Rows are points. The points of each table are mixes of a few directions, plus a little noise. How many directions does each table use, and how many do they share? Where both have some left over, give the other angles between the two spaces (their principal angles), to ten degrees, smallest first.

First, 4 rows:
[[  8 -46  -2]
 [ -3  18   0]
 [-11  60   2]
 [  6 -31  -1]]
Second:
[[ 10 -14  37]
 [ -8  33 -10]
 [  5 -50 -32]
 [ -5  31   7]]
Directions: first 1, second 2, shared 1

First, 7 rows:
[[  1   6  20  11]
 [ -7 -18  16 -19]
 [  4  14  18  20]
 [  4   4 -60  -6]
 [  4  12  -8  14]
 [ -1  -1   8   0]
 [ -6 -17   5 -20]]
Second, 6 rows:
[[ 27 -26   7 -20]
 [  1 -11   4  11]
 [ -3   8  -2  -3]
 [-26  21  -5  26]
 [ -6 -10   4  22]
 [  7  18  -7 -35]]
Directions: first 2, second 2, shared 0; angles 50, 70

First:
[[  5  -6 -11  -8  16  12]
 [ 14   7 -34 -46  -3 -24]
 [ -5  23   7  -7 -50 -49]
 [ -3 -26  -4   8  43  60]
 [-20   9  31  28 -39  -9]
 [  9  -7  11  24  33  10]]
Second (6 x 6):
[[ 51 -16  19  -7 -10   2]
 [-44 -26  22   5 -32 -38]
 [ 42 -42  14  -1  29  38]
 [-20  32 -29   2  23  15]
 [-32  14  -3   2 -19 -25]
 [  3  38 -23  -2  10   7]]
Directions: first 3, second 3, shared 1; angles 60, 80

First:
[[ 39 -17 -14  11   1 -14  -8   5 -24]
 [-40  21  18 -15  -4  15   6  -4  30]
 [ 11   2   5  -7  -9  -2 -12   7   4]
 [-19   4   1   0   6   6  11  -6   5]
 [ 23   5  11 -13 -18  -5 -25  16  10]
 [-49   2  -8  11  24  14  38 -24  -2]
 [ 37 -17 -14  10   1 -13  -9   5 -23]]
Second:
[[-29  -7  15   3 -21   0  11  -2  11]
 [  3  -1   1   0  -5  -2  -2   2   0]
 [  3 -11  13  -1 -29  -9  -9  10   5]
 [-12  -4   7   1 -12  -1   4   1   5]
 [ 24   5 -10  -2  14  -2  -9   3  -8]
 [ 49  20 -35  -6  56   6 -14  -3 -23]
 [  8 -18  22  -1 -48 -15 -15  16   9]
 [ -6  16 -19   1  42  13  13 -14  -8]
 [-60  -5  17   6 -15   8  29 -11  16]
 [ 19   6 -10  -2  16   0  -7   1  -8]]
Directions: first 2, second 2, shared 1; angles 60

First (10 x 11):
[[ -7 -41   0  28 -15  58  24   1  -5  11  11]
 [  3  19  20 -11 -26 -22  38  -5  28  14  -4]
 [ -8  22 -38 -26  -7  -8  10  20   0 -19  25]
 [  3 -10  25  12 -14   7  21 -10  12  17  -9]
 [  8 -27  44  30  -1  14   1 -22   4  25 -25]
 [  8  32  12 -18  12 -50 -20  -8   7  -3 -16]
 [-11  26 -53 -33  -5  -6   8  27  -4 -27  33]
 [  3  11  -4  -7  19 -20 -29  -1  -9  -9  -7]
 [ -3 -12 -10   7   6  17  -9   4 -11  -5   5]
 [  4 -19   4  18  30  10 -45  -8 -24  -4 -13]]
Second:
[[ -5  40  -9 -21   6 -27  29   9  11   1   4]
 [-14  -6  -2   8  11   0   2  -9   0  15   4]
 [ 48 -21   8 -26 -60   0 -54  11  -7 -50  -9]
 [  5 -25   9  31  15  44   3   2 -18   3  -9]
 [ -7  22  -6 -13   1 -22  13   2  10   3   6]
 [-13   6   1  21  32  21  32   3  -6  16  -4]
 [ 20  26  -1 -20 -13  -8  12  22   1 -24  -5]
 [-36 -54   0  24   6  -4 -45 -47   2  41  15]
 [  2  25  -6 -15   1 -16  15   9   7  -5   2]
 [  1 -16   4  11  -1  13  -8  -3  -6   1  -3]]
Directions: first 3, second 3, shared 1; angles 70, 80

First (9 x 12):
[[  5  45   6  35 -20 -10 -12  18 -24  18  -7 -27]
 [ 22  -2 -38  18  -8 -11   3 -12 -15 -16  11   1]
 [-31  13  32 -12   9  13 -16  25   4  30 -13 -13]
 [ 23  30  29  19 -14 -18  33 -21  -2 -29  -7  11]
 [  0  11 -14  15 -15   4 -29  27 -12  29   3 -29]
 [-30  -8  29 -28  31   9  20 -12  16 -10 -11  27]
 [ 33 -56 -14 -25 -14   3   7 -21  31 -22  21  14]
 [-57  -9 -35 -17  59  13   2  -3 -19   0  -8  25]
 [ 33 -24   5  -6 -30   0  -7  -1  22  -1  15  -8]]
Second, 9 rows:
[[ 47   3   3   1  -1   8  -7   1  -7 -37  13  11]
 [ 24  54  48  16   9   6  -4  13 -24 -32 -10   4]
 [-10   6 -12  -9  20   9  15   0  -4  11  -1  13]
 [-19   5 -48  43  -4 -39  -3 -26 -30 -30  -6  -9]
 [-42 -14  -6  -6  13  -2 -15   5   1  13  -8  -7]
 [-26 -20 -20   2  -3  -5 -28   6  -1  11  -1 -19]
 [  8   1 -46 -14  21  25  15  13  -8  39  15  13]
 [ 31 -41  18 -31 -16   8  16 -16  40 -11  14  16]
 [-15   8  60  -1 -39 -13  10   3  33  34 -15 -23]]
Directions: first 4, second 6, shared 4

First, 8 rows:
[[  7  17  18  -3  -7   4  20 -20  -6   0  30  56 -28 -10  13  -6  14 -29]
 [  3  -9  -5   4   2   4  -4  11  -4   2 -16 -27  16   4  -8  -1  -7   6]
 [  1   1   1   0   0   0   1  -1   0   0   2   3  -2   0   0   0   1  -1]
 [ -4  -2  -4  -1   1  -3  -5   1   3  -1  -2  -5   1   1   0   2  -1   6]
 [ 14   2  14   5  -3  15  18  -5 -14   3   7  16  -2  -4  -2  -9   3 -24]
 [-20  -4 -20  -7   4 -22 -25   6  21  -4 -10 -23   4   6   2  13  -4  34]
 [  4   3   6   0  -2   4   6  -4  -4   1   5  11  -4  -2   1  -2   3  -9]
 [ -4  -9 -11   2   4  -3 -11  11   4   0 -17 -31  15   6  -6   4  -7  16]]
Second (11 x 18):
[[-16   0 -12  -7  -7 -16 -23   0   7 -23   7   3  13   3  -4   1   9  25]
 [  2   5   8 -10 -12  -3   5  -9  -2   7   9  16 -35   7  13   6  -7  -7]
 [ -4   4  -5  -1   4  -3  -8  -2   1 -14   6   8   8  -6  -3  -2  11   6]
 [ -9   1  -7  -4  -2 -15 -13   1  11   1 -10  -1   6   0  -3   7   0  16]
 [  9  -1  12  -3 -11   6  12  -2  -6  16  -3  -1 -23   9   7   5 -16 -13]
 [ -6  -6   1  -7 -17  -2 -10   1  -5 -17  13   0   6  10  -2  -5  -2   9]
 [  7   1  10   0  -5   7  13  -3  -5  10   3   8 -14   2   5   0  -6 -14]
 [  7   7  -5  29  41  11  14   9   5  15 -24   2  60 -36 -21 -13  25 -18]
 [  0  -6   5  -3 -13   0  -1   4  -5   2  -2  -6   1   9  -3  -1  -9   1]
 [ 23   5  -4  10  24  12   8  -2 -11   3 -17 -12  -6 -11  -5   2   8 -13]
 [-13  -9  -2  -4   0   4   2   4  10   1  19 -15 -17  12  16   0 -15   6]]
Directions: first 2, second 6, shared 2

First (9 x 20):
[[ -6   4  17   4  -2  -6  -2   2  -2  14  -6  -1   8   9   9   5   6   0
   -2   7]
 [  5  -6 -14  -8   1   7  15  -1   4  -7   6   9 -11 -12 -14 -12  -7   7
    3  -5]
 [  9  -6 -23  -8   3  10  11  -2   5 -18   7   5 -15 -16 -15 -11  -9   4
    2 -10]
 [ 13  -7 -33 -10   3  13  10  -4   5 -25  10   5 -18 -21 -18 -13 -13   3
    2 -13]
 [-14  -1  24  -2  -3  -7  27   5   3  36  -5  21   5   2  -2 -13   3  14
    4  16]
 [ 15  -8 -34 -10   3  14   8  -3   5 -29  11   3 -19 -21 -19 -12 -13   2
    3 -14]
 [ -1   6   7   8  -1  -4 -23  -1  -4  -4  -4 -17   9  13  15  17   6 -12
   -5  -2]
 [  1   0  -4   0   0   2   1   0   1  -4   1  -1  -2  -1  -1   0  -1   0
    0  -2]
 [-23  19  60  26  -7 -26 -43   6 -14  38 -22 -26  43  49  47  40  27 -18
  -10  20]]
Second:
[[-17  13  39  -1 -11 -16  -7  -2 -20  13 -27  24   9  19  16  -7  20 -11
   -2   4]
 [  8  -6 -11 -14   4   3   5  -1  -4 -17   1  14 -10 -16  -9 -13  -1   0
    0  -9]
 [ 17 -23 -13   0  26   0   6   1  17  14   9   4 -28 -26  -7   6 -12   9
   32   5]
 [  7  -8 -21  18   8  10  -2   9  27  15  28 -49  13   2   0  30 -15  13
   -2  12]
 [-16  15   6  -9 -22   4  20  -1 -10  -6  -6  16  13  10  -9 -25   6   4
  -22  -5]
 [ -2   9 -12 -11 -14  11  -1   2  -8 -27   8  -8  19   3  -7  -8   3  -1
  -30 -13]
 [  0  -7  36 -12  14 -20 -16   0 -19  10 -21  33 -10  -5  18  -3  20 -12
   15   2]
 [  1   6 -26  26  -4   8  -6  -6  17  -1   6 -36  -7  12   0  20 -16  -4
    9   2]]
Directions: first 2, second 5, shared 2

First (8 x 24):
[[  8   6  23 -19  10  20   3  24  -3   3  -3  -6  14 -15  -8 -22  -4  17
   18 -26  -3   2  10  22]
 [-15 -37 -20  26 -23 -21  14 -23  10   8 -12  -1 -12  26  20  35  32  -8
  -38  37 -13  -5  -1 -31]
 [  6  -7   8 -16   2  22 -24   7   2  10  12  22  21  14  17  -6   3   1
   -1   9 -25  11  -6 -13]
 [  0  14 -29  24 -13 -37   4 -28  -5 -15 -15   7 -36 -29  -1  13 -11 -31
   11  14  60 -20   0   9]
 [  1   7  27  -5   9   8 -20  27   4   6   0  12  18   0   9  -4   9   4
   14  -9  -2   3   3   8]
 [ 10  -7 -18  13 -19 -18  10 -18  -3   1   9 -12  -8   6   5  17  -1  -6
  -15  20  -3   6  22 -23]
 [-10  36  -3   8  21 -15   6   3  -3 -21   9 -19 -15  -8 -28  -9 -25   1
   17 -27  19  -4 -11  20]
 [ -1 -10   8 -29  14  38   6  10   0   9   4  -2  17   5 -10 -26  -4  20
   -1 -16 -34   6 -16   8]]
Second (9 x 24):
[[ 21   0  -3  -2 -12 -37  35  11 -12  -2  -4 -27 -22 -34   0 -27  17  11
   22 -12  44   0  31  22]
 [-22  -6   6 -17  22  54 -25  -3  10   7   1  24  24  28  -8   2 -15   5
  -15  -3 -50  -2 -46  -4]
 [-24   8  16  -4  25  19 -23  14  10   0 -11  24   9   8  -3  -7   2   0
    9 -14  -5 -11 -46  18]
 [ -9   5   0  14   0   3 -22  -8   6  -2   3  13   7  17   5  27  -7 -14
  -12  14 -12  -1  -4 -18]
 [ 14  -8  -6 -10  -7  -5  23   0  -8   2   2 -17  -7 -13  -3 -17   3  11
    4  -5   6   5  16   6]
 [ 12  -2  -1  -7  -4 -19  26   9  -8  -1  -3 -18 -14 -23  -3 -25  11  11
   16 -11  25   0  15  18]
 [-10   5  -1  15  -1   6 -28 -11   8  -2   4  17  10  22   6  34 -10 -17
  -16  18 -18   0  -5 -23]
 [ 23  -5  -7  -6 -13 -26  36   5 -12   0   0 -28 -17 -29  -2 -25  11  13
   14  -8  29   4  32  14]
 [ -4   2  -6  17  -9   3 -23 -17   6  -2   8  11   9  23   7  39 -12 -18
  -21  23 -20   3   8 -31]]
Directions: first 6, second 3, shared 2; angles 30
